Each row is a point. Two turns around zero, p and q, are shown by what they do to some points. Where does a point land after both, in the order given? Backwards means that the second turn is done in reverse. Each puzzle has new turns, and all numbers are rounded.

Turn p:
| -1.05 | -0.47 |  1.48 | -> | -1.24 |  0.51 |  1.31 |
| -0.43 | -1.51 |  0.56 | -> | -1.19 | -0.90 |  0.75 |
|  1.95 | -0.26 |  0.14 | -> |  1.52 | -1.13 |  0.56 |
| -0.47 |  2.24 | -2.18 | -> |  0.91 |  1.51 | -2.62 |
Turn q:
|  1.29 | -1.13 | -1.72 | -> |  1.23 | -1.66 | -1.27 |
|  0.42 |  0.90 | -0.36 | -> |  0.50 |  0.73 | -0.58 |
| -1.64 | -0.19 |  1.30 | -> | -1.68 |  0.30 |  1.22 |
|  0.73 |  0.29 | -2.08 | -> |  0.80 | -0.36 | -2.04 |
| -0.80 |  0.13 |  2.85 | -> | -0.86 |  0.99 |  2.66 |
Where do these land?
q, then p: |  2.29 |  1.98 | -0.32 | -> |  2.99 | -0.04 | -0.57 |
q, then p: |  0.91 | -0.41 |  0.85 | -> |  0.55 | -0.34 |  1.14 |
q, then p: | -2.00 | -0.76 |  0.82 | -> | -2.01 |  0.96 |  0.54 |
p, then q: | -1.20 | -0.81 | -1.34 | -> | -1.35 | -0.71 | -1.25 |

Turn p:
| -1.64 | -0.57 |  0.77 |  1.04 | -1.08 |  1.68 | -> | -1.95 |  1.42 |  0.50 |  0.31 | -0.86 |  1.34 |
|  2.07 | -0.45 | -2.61 |  0.26 | -0.81 | -0.40 | -> |  1.34 | -1.99 | -1.18 |  1.28 | -1.80 | -0.44 |
|  0.40 | -0.74 |  0.62 | -1.69 | -1.33 |  0.12 | -> |  0.47 | -0.39 |  1.01 | -1.64 | -1.22 |  0.40 |
|  1.59 | -0.56 |  0.25 |  1.06 |  1.63 |  0.42 | -> |  1.45 | -0.11 | -0.39 |  1.30 |  1.14 |  1.27 |
| -0.80 | -0.74 | -0.38 | -2.22 |  1.13 | -0.54 | -> | -0.45 | -1.64 | -0.13 | -1.94 |  1.07 |  0.03 |
| -1.79 |  4.30 |  0.61 |  0.15 |  1.25 | -0.78 | -> | -0.75 |  2.70 | -1.45 | -0.67 |  2.08 | -3.09 |
|  0.16 | -1.23 |  0.75 |  1.40 | -0.79 | -0.50 | -> | -0.11 |  0.02 |  1.64 |  1.35 | -0.41 |  0.49 |
Turn q:
|  0.38 |  0.19 |  1.53 |  3.03 | -0.65 | -0.09 | -> |  0.69 |  1.20 |  2.45 |  1.91 | -0.72 |  0.24 |
|  0.63 | -0.96 |  0.50 |  2.04 |  1.03 | -0.19 | -> | 0.86 | 0.65 | 1.24 | 1.39 | 1.24 | 0.81 |
| -0.36 |  0.23 | -5.45 | -0.29 |  0.31 |  0.89 | -> | -0.12 |  1.02 | -5.16 |  1.39 |  0.77 | -0.82 |
|  0.50 |  1.69 |  1.00 | -1.55 |  1.04 |  0.47 | -> | -1.24 |  0.88 |  0.36 | -2.31 |  0.12 |  0.15 |
|  0.46 | -0.70 |  0.79 | -1.57 | -1.02 |  0.30 | -> |  0.25 | -1.28 | -0.05 | -1.21 | -1.02 |  0.84 |
| -1.38 | -0.43 |  1.37 | -0.68 | -0.22 |  0.09 | -> | -1.06 | -1.51 |  0.97 | -0.23 | -0.25 | -0.10 |
| -0.23 | -0.02 |  0.26 | -0.98 | -0.48 | -1.47 | -> |  0.62 | -0.96 |  0.19 | -0.94 | -0.12 | -1.11 |
Where do these land?
q, then p: |  0.07 | -1.22 |  0.81 |  0.89 | -1.22 | -0.54 | -> |  0.90 |  0.41 |  1.21 |  0.92 | -0.63 |  1.02 |
q, then p: |  1.58 |  0.00 |  1.07 | -0.48 | -0.79 |  0.33 | -> |  0.81 |  0.69 |  0.00 | -1.22 | -1.25 |  0.65 |
p, then q: | -0.07 |  0.62 |  0.20 | -0.50 | -1.75 | -0.93 | -> |  0.85 | -0.73 |  0.83 | -0.81 | -1.00 | -1.00 |
q, then p backwards: | -3.15 |  0.22 |  0.78 | -2.94 |  4.96 |  0.65 | -> | -5.28 | -0.83 | -0.06 | -1.69 |  3.42 | -1.08 |
q, then p backwards: | -0.66 |  0.36 |  0.75 |  0.38 | -1.08 |  1.86 | -> | -0.81 | -1.05 | -0.46 |  0.86 | -1.52 |  0.94 |
p, then q: |  0.49 |  0.60 | -1.67 |  0.99 |  0.60 | -0.57 | -> |  1.32 |  0.37 | -0.45 |  1.44 |  0.82 | -0.50 |
q, then p: |  1.02 | -0.95 | -2.50 |  0.45 | -0.29 | -0.32 | -> |  1.19 | -0.95 | -1.79 |  1.64 | -0.55 | -0.23 |
q, then p backwards: |  0.72 |  0.37 |  0.56 |  1.21 | -0.42 | -0.47 | -> |  0.78 |  0.17 |  1.08 |  0.58 | -0.78 | -0.27 |

Turn p:
| -0.87 |  0.95 | -0.23 | -0.09 | -2.71 |  1.88 |  2.19 |  1.42 | -> | -1.69 |  1.63 | -2.27 | -0.80 | -0.34 | -0.44 |  2.65 |  0.87 |
|  0.61 |  1.43 |  1.25 |  0.64 | -2.16 | -1.57 | -0.81 |  0.08 | -> | -0.73 | -0.05 | -0.10 |  1.60 | -1.87 | -2.32 |  0.11 | -0.39 |
|  1.23 |  1.45 |  0.32 | -1.18 |  0.32 |  2.16 | -1.22 | -1.20 | -> |  1.69 |  2.07 |  0.25 |  0.13 | -1.90 |  1.24 | -0.46 |  0.49 |
|  1.21 |  1.82 |  0.39 | -1.68 |  1.35 | -0.28 |  1.68 | -2.87 | -> |  3.54 |  2.09 |  0.73 |  0.11 |  0.60 | -0.77 |  0.59 | -1.39 |
|  1.44 | -1.03 | -1.09 |  0.39 |  0.64 | -0.90 |  0.46 |  1.56 | -> |  0.29 | -1.34 | -0.98 | -0.23 |  1.31 | -0.70 | -1.14 |  1.39 |
| -0.51 | -2.33 |  1.94 | -1.70 |  1.58 |  1.12 | -1.50 | -0.59 | -> |  0.39 | -0.54 |  2.84 | -2.51 | -1.00 |  1.50 | -0.80 |  0.07 |
| -2.24 | -0.37 | -1.06 | -1.63 |  1.67 | -1.43 | -0.84 |  1.00 | -> | -1.68 |  0.63 |  1.22 | -0.77 |  2.14 |  0.38 | -2.11 | -1.01 |
|  1.05 | -2.18 | -1.16 |  0.69 | -0.03 | -0.69 |  1.13 | -0.01 | -> |  0.80 | -2.22 | -1.37 | -0.92 |  1.03 | -0.22 | -0.07 |  0.03 |
|  1.29 | -0.01 | -0.90 |  0.55 | -0.62 |  0.28 |  0.70 | -0.26 | -> |  0.94 | -0.35 | -1.58 |  0.23 | -0.10 | -0.16 |  0.29 |  0.31 |
| -1.95 | -0.49 |  1.17 |  2.21 |  1.56 | -1.42 | -0.41 |  1.04 | -> | -1.80 | -1.81 |  2.24 |  1.45 |  1.47 |  0.20 |  0.38 |  0.19 |
| -1.27 |  0.75 | -0.62 |  1.80 | -1.59 |  0.85 | -1.36 | -0.16 | -> | -1.75 | -0.12 | -0.96 |  1.68 | -1.34 |  1.29 |  0.56 | -0.56 |
Turn q:
| -1.82 | -0.25 | -1.18 | -1.97 | -1.26 |  2.24 |  0.68 | -2.74 | -> | -1.71 | -3.98 | -0.54 | -1.23 | -0.48 |  1.14 |  0.54 | -0.93 |
|  1.97 | -1.73 | -1.87 |  0.93 | -1.25 |  0.57 | -2.44 |  0.75 | -> |  3.52 | -0.91 | -0.07 | -0.45 |  0.81 | -0.27 | -2.34 | -0.15 |
| -0.14 |  1.02 |  2.84 | -1.98 |  1.00 | -0.46 |  0.40 | -0.82 | -> | -1.85 |  0.59 |  2.30 |  0.60 |  0.41 |  0.27 |  2.22 | -0.71 |
|  0.47 | -0.92 |  0.04 |  1.60 | -1.95 | -0.54 | -0.08 |  1.29 | -> |  1.23 |  0.35 |  0.28 |  0.03 | -1.45 | -1.35 | -1.79 |  0.74 |
| -0.90 |  0.31 |  1.38 | -1.43 |  2.18 | -0.47 |  1.81 | -0.40 | -> | -1.79 |  0.54 |  0.13 |  0.59 |  0.31 |  0.25 |  2.98 |  0.62 |
| -0.64 |  1.13 |  0.66 | -1.45 |  1.14 |  1.86 |  0.93 |  0.64 | -> | -1.40 | -0.05 |  0.61 | -0.20 |  0.22 |  2.33 |  1.06 |  1.13 |
|  0.08 | -0.17 |  1.12 |  1.33 |  2.06 | -0.38 |  1.68 | -0.35 | -> | -0.14 |  1.32 | -0.97 |  1.85 | -0.86 |  0.14 |  1.86 |  0.23 |
|  0.08 | -0.87 | -1.57 |  0.68 | -1.06 | -1.84 | -1.69 |  1.52 | -> |  1.28 |  0.46 | -0.48 | -0.77 |  1.14 | -2.16 | -2.09 |  0.59 |
| -1.39 |  0.73 | -0.11 |  0.67 | -0.16 |  0.60 | -0.99 | -0.99 | -> | -1.21 | -0.69 | -0.56 |  0.76 |  0.30 |  0.43 | -1.16 | -0.90 |
|  2.30 |  0.75 | -1.30 |  1.62 | -0.70 | -1.59 | -0.30 |  1.09 | -> |  2.07 |  2.36 | -0.68 | -1.17 | -0.39 | -0.79 | -1.28 | -0.63 |
Where do these land?
q, then p backwards: |  1.11 |  0.91 |  0.88 |  1.94 |  0.11 | -1.12 | -2.20 |  1.77 | -> |  0.50 |  2.64 | -0.70 | -1.83 |  1.79 | -0.84 | -0.92 | -0.22 |
p, then q: | -0.58 |  0.73 | -2.72 | -1.44 | -0.68 |  0.17 |  2.07 |  1.87 | -> | -1.30 |  0.91 | -2.40 | -1.57 |  2.57 |  1.00 |  0.45 |  0.28 |
q, then p: | -1.18 |  0.50 |  0.64 | -0.58 |  0.50 |  1.72 |  1.15 | -0.18 | -> | -1.41 |  0.02 | -0.37 | -0.98 |  0.12 |  1.17 |  1.52 |  0.43 |
p, then q: | -0.36 | -0.47 | -0.12 | -2.39 | -1.23 |  0.11 |  0.74 |  1.14 | -> | -1.70 | -0.02 |  0.33 | -1.90 |  1.56 | -0.42 |  0.46 | -0.08 |
q, then p: | -0.05 | -1.31 | -0.59 | -0.27 | -1.54 |  1.90 |  2.17 | -0.63 | -> | -0.83 | -1.00 | -1.87 | -2.56 | -1.06 | -0.46 |  0.36 |  0.19 |
p, then q: |  1.31 |  2.24 |  0.88 |  1.62 | -0.01 | -2.05 | -3.09 | -1.00 | -> |  1.19 |  0.77 |  0.18 |  2.25 | -1.55 | -1.82 | -2.98 | -1.77 |
q, then p backwards: | -0.49 | -0.87 | -1.77 | -1.71 | -0.14 |  1.79 |  0.50 |  0.20 | -> |  0.55 | -2.70 | -0.34 |  0.86 |  0.44 |  1.05 |  0.59 |  0.69 |
q, then p: | -1.27 | -1.52 |  0.64 |  1.15 |  0.87 | -0.25 | -0.71 | -1.47 | -> |  0.00 | -2.42 | -0.44 |  1.21 |  0.93 |  0.51 |  0.37 | -0.60 |
q, then p: |  2.39 |  0.85 |  0.30 |  0.28 |  1.37 | -1.29 | -1.00 |  0.55 | -> |  2.23 |  1.56 |  0.56 |  1.76 |  0.04 | -0.55 |  0.19 |  0.54 |
p, then q: | -0.89 | -1.06 |  1.87 |  1.40 |  0.75 | -0.97 |  0.37 | -2.24 | -> |  0.73 | -0.87 |  0.81 |  1.72 | -2.01 | -0.68 |  2.07 | -0.60 |

Turn p:
|  0.03 | -0.50 | -0.41 |  1.50 | -1.11 | -0.12 |  0.01 | -0.01 | -0.38 | -> |  0.65 |  0.57 |  0.72 | -0.18 | -0.68 |  0.12 | -0.64 | -1.19 | -0.66 |
| -2.28 |  0.45 |  1.14 | -1.69 | -2.48 | -0.92 |  0.81 |  0.10 | -2.16 | -> |  0.38 | -1.01 |  0.32 | -0.54 |  0.61 | -3.52 | -1.23 |  0.90 | -2.29 |
|  0.41 |  0.72 | -0.59 | -0.30 |  2.17 |  2.00 |  1.50 | -2.12 |  0.64 | -> | -0.92 |  0.83 |  1.17 | -0.55 | -0.39 |  0.40 |  0.47 |  1.80 |  3.16 |
|  1.03 | -1.04 | -0.90 | -1.10 |  1.84 | -1.15 | -1.48 |  1.72 |  2.10 | -> | -1.11 | -1.10 | -2.94 |  0.91 | -0.19 |  2.42 |  0.73 | -0.31 |  0.22 |
| -0.77 | -1.78 |  0.02 |  0.48 | -1.77 | -0.53 |  0.75 | -0.49 |  1.03 | -> |  1.14 | -0.98 |  0.31 | -0.90 | -0.91 |  0.60 | -2.10 | -0.15 | -0.68 |
| -1.95 |  0.97 |  1.27 | -1.54 |  0.31 |  1.96 |  2.03 |  1.25 | -1.73 | -> | -1.54 | -1.36 |  1.68 | -1.74 |  0.49 | -2.40 |  1.60 |  1.52 | -0.65 |
| -0.15 |  2.09 |  0.96 | -0.45 |  1.22 | -0.66 | -1.09 |  0.64 |  1.51 | -> | -0.17 | -0.91 | -0.21 |  2.41 |  1.21 |  0.72 |  1.32 |  0.94 |  0.11 |
| -0.52 | -0.01 | -0.06 |  0.70 |  1.22 | -1.23 | -0.11 | -1.07 | -1.21 | -> |  0.49 | -0.01 | -0.28 |  0.84 | -0.55 | -1.49 |  0.04 | -0.94 |  1.40 |
|  0.80 | -1.46 |  1.16 | -1.10 | -1.83 | -1.19 | -1.34 |  0.12 | -0.91 | -> |  1.40 |  0.07 | -1.95 | -0.87 |  1.45 | -0.57 | -1.04 | -0.71 | -1.48 |
| -0.21 |  0.66 | -0.99 |  0.16 |  1.18 |  2.15 | -1.98 | -1.57 | -0.86 | -> | -1.95 |  1.58 |  0.84 |  0.35 |  1.64 | -0.18 | -0.40 | -0.89 |  1.96 |
|  1.81 |  2.07 | -2.40 |  0.74 |  1.44 | -0.85 | -0.49 | -0.30 |  0.86 | -> | -0.73 |  2.25 | -0.68 |  2.57 | -1.31 |  1.25 |  0.90 |  0.35 |  0.92 |
|  1.80 | -2.17 |  0.80 |  2.61 | -2.17 |  0.54 |  1.39 |  1.73 |  1.11 | -> |  2.34 |  0.07 |  1.01 | -2.30 | -1.37 |  2.64 |  0.36 | -1.32 | -2.00 |
Turn q:
|  1.27 |  0.74 | -0.79 | -2.60 |  0.01 | -0.89 | -1.86 | -0.17 | -0.01 | -> |  3.03 |  0.69 | -1.39 |  1.01 |  0.80 |  0.32 | -0.23 |  0.63 | -0.14 |
| -0.70 | -1.29 | -0.73 | -0.98 | -2.05 |  2.59 | -1.71 |  1.40 | -0.39 | -> |  0.24 | -1.94 |  0.10 |  2.30 |  1.15 |  2.16 | -0.26 | -2.07 |  0.32 |
| -0.50 |  0.46 |  2.02 |  1.27 | -0.31 | -0.09 |  2.16 | -0.02 | -2.12 | -> | -1.04 | -1.55 |  1.23 | -2.12 | -0.67 | -1.37 |  0.19 | -0.44 | -1.83 |
|  0.40 | -2.66 |  1.20 |  1.57 | -0.65 |  1.33 |  0.28 | -0.56 |  0.77 | -> | -3.02 | -0.76 | -0.45 |  1.23 |  0.89 | -1.05 |  0.49 | -0.83 |  0.22 |
| -0.02 | -0.03 | -1.27 |  0.63 |  2.57 |  2.42 | -0.56 | -1.00 | -0.49 | -> | -1.20 |  0.10 |  0.52 |  1.55 | -0.84 |  1.93 |  1.35 |  2.24 | -0.79 |
|  0.19 |  1.65 |  0.15 |  2.16 | -0.99 | -1.16 |  1.57 |  0.74 | -2.06 | -> | -0.54 | -1.31 |  0.53 | -2.98 | -0.87 | -0.26 | -1.99 |  0.28 | -1.02 |
| -1.88 | -1.91 |  1.53 |  0.70 |  0.09 | -0.18 |  0.54 | -1.53 |  1.23 | -> | -2.06 |  1.35 |  1.18 |  0.05 |  1.23 | -1.30 |  1.48 | -1.13 |  0.27 |
|  0.55 |  1.33 | -0.89 | -1.11 | -0.92 | -0.42 |  1.36 |  0.37 |  0.18 | -> |  1.24 |  0.49 | -0.78 | -0.57 | -1.59 |  0.14 | -0.90 | -0.97 | -0.37 |
| -0.38 |  0.80 | -0.36 |  1.10 | -0.45 | -0.30 | -1.34 | -1.31 |  2.06 | -> | -0.56 |  1.97 |  0.87 |  1.04 |  0.61 | -0.26 | -1.61 |  0.56 |  0.89 |
|  1.00 |  1.30 |  1.71 | -1.03 |  0.82 | -1.70 |  0.91 |  2.73 | -0.42 | -> |  2.38 | -1.72 | -0.26 | -1.76 | -1.33 | -1.88 |  0.43 |  0.36 |  1.13 |
|  0.07 | -0.39 | -2.57 | -1.72 |  1.87 | -1.59 | -1.35 | -0.65 |  1.25 | -> |  1.53 |  2.70 | -1.55 |  0.26 |  0.60 |  1.56 |  1.04 |  1.36 |  1.31 |
Where do these land?
p, then q: | -0.62 |  1.15 | -1.18 |  1.61 |  0.50 |  0.26 |  1.27 |  1.30 | -0.26 | -> | -0.77 | -0.45 |  1.06 | -0.90 |  0.17 | -1.25 | -0.77 | -1.83 | -1.04 |
q, then p: | -0.50 | -0.31 | -1.11 |  1.06 | -0.67 |  1.67 |  0.50 | -1.11 | -0.42 | -> | -0.82 | -0.27 |  1.81 | -0.32 |  0.90 | -1.24 | -0.54 | -0.90 |  0.18 |
q, then p backwards: |  0.01 | -1.85 | -0.05 | -0.76 | -0.64 | -0.57 | -0.47 |  1.03 |  1.09 | -> |  0.43 | -0.61 |  0.60 |  0.07 |  1.79 | -0.36 | -1.53 | -0.58 | -0.55 |
p, then q backwards: |  0.63 | -0.40 | -0.03 |  0.47 |  2.09 |  0.33 |  0.16 |  0.03 | -2.15 | -> | -0.67 | -1.51 |  0.81 | -0.60 |  0.54 | -1.04 |  1.46 |  0.66 |  1.49 |
q, then p: |  0.02 |  0.77 | -1.28 |  0.92 |  3.57 | -0.62 |  0.31 | -1.89 |  0.43 | -> | -1.24 | -0.59 |  1.24 |  0.41 | -0.30 | -0.53 |  2.06 |  1.34 | -3.17 |
p, then q: |  1.81 |  0.94 | -0.94 |  0.70 | -0.87 |  0.64 | -0.40 |  0.13 |  0.40 | -> |  0.42 | -0.76 |  1.36 |  0.36 | -1.43 |  0.20 | -0.89 |  0.53 | -1.07 |
q, then p: | -0.90 |  0.90 | -1.38 | -0.25 | -1.45 | -1.22 | -1.19 |  0.23 | -0.44 | -> | -0.82 |  1.05 | -0.53 |  0.12 |  2.01 |  0.89 |  0.73 |  0.23 |  1.17 |
p, then q: | -0.75 |  0.97 | -0.36 | -2.13 | -0.64 |  0.73 | -0.72 |  0.77 |  0.84 | -> | -0.01 | -1.15 |  1.25 | -0.97 |  0.37 |  1.57 |  1.31 |  0.36 |  0.82 |
p, then q backwards: |  0.03 | -2.81 |  7.37 | -0.58 | -1.16 | -0.48 | -1.04 | -0.09 |  0.67 | -> | -0.16 | -0.62 |  1.63 | -2.80 | -1.56 | -3.07 | -3.33 |  3.03 | -4.75 |
p, then q backwards: |  0.28 |  0.63 | -1.04 | -1.05 | -0.72 | -0.73 |  1.59 | -0.39 | -0.17 | -> |  1.42 |  1.32 | -0.10 |  0.48 |  1.14 | -0.25 |  0.55 | -0.81 |  0.33 |
